Each row of a before or after table is a point. One or more steps were done to the points. Then noise was added and the rows were shuffled. The steps act on how far a point lies along the listed directions, d1 being the first. Write out the steps. A step turns or swaps two directions, mirrors them in a line or flattens them onto one, adds a multiple of one to another, or multiplies one. Angles are multiples of 10 degrees, from the lower direction toward the higher: turns from -170 to 170, lines from 10 to 170 but not 90. Use the fewest steps. Two steps may share a direction if one is a turn and the other turns, adds or multiplies; they go together, in the order done. Otherwise the lowest direction goes first.

Directions:
(1): [-21 -66 -13]
(2): [ 61 -24  25]
(3): [ 28   4 -65]
Before (14 x 3):
[[ 27 -17 -31]
 [-31 -11 -28]
 [ 31 -17 -24]
 [-41  10   2]
 [-14  30  26]
 [ -9  -1 -27]
 [ 20  22  59]
 [-26  22 -12]
 [-12   0 -15]
 [  6  19  27]
 [ -9  34 -16]
 [ 10  23  33]
 [-35  10 -19]
 [-30  21 -14]]
After:
[[ 29 -42 -17]
 [-16 -14  36]
 [ 28 -50 -11]
 [ -5  90  18]
 [ 25  68  41]
 [  7  76  -2]
 [ -3  28  38]
 [ -5  23  41]
 [ -4 -23  14]
 [  4 -32  17]
 [-24 -75  22]
 [-33  -2  28]
 [ 10  96  -5]
 [  5 121 -25]]
Steps: multiply d1 by 3; swap d2 and d3

Directions:
(1): [  6  13  96  20 -13  36  14  14  57]
(2): [ 15  79 -21 -36  53  16  14 -45  38]
(3): [-32 -42 -19 -29  35  68  64  31  -4]
Before, 10 rows:
[[-10  60  16  -2  -3  13  26  15  45]
 [ 19  97 -35 -39  38 -17 -27 -66  -8]
 [-22 -54 -17  11  -9   8 -11  14 -34]
 [-20 -72  24 -14  18  96  52  49 -18]
 [ 10  92 -20 -65 111  43  69 -44  37]
 [ 27  84   0  -5  27 -11  -6 -65  52]
 [-26 -22  48  27 -18   1 -26  38  11]
 [ 13   3 -45 -11   2 -22   9 -38 -24]
 [  1 -23 -73  15 -26 -65 -27 -13 -51]
 [-18  -5   0 -29   8 113  45  43  19]]
After, 10 rows:
[[  13  -45  -78   15  -17 -106  -39   -2 -115]
 [ -41  -79  -38   -8  -17    7    7   37  -92]
 [  43   73  -31    6  -42  -37  -78  -28  -12]
 [   0  -44   19   18  -35   -6   17    9  -13]
 [ -17   51    8  -20   43   21  -11  -10   37]
 [ -15  -48   65   31  -35   35   40   43   29]
 [  62   82   36   12  -15  -37  -71  -54   11]
 [ -17   27  -67   -5  -12  -28    3   10  -18]
 [   0    8   54   19   -6   15  -19   -6   29]
 [ -28  -59  -93  -14    9  -10   18   -1  -54]]
Steps: turn d1 and d2 by 120 degrees; multiply d3 by -1
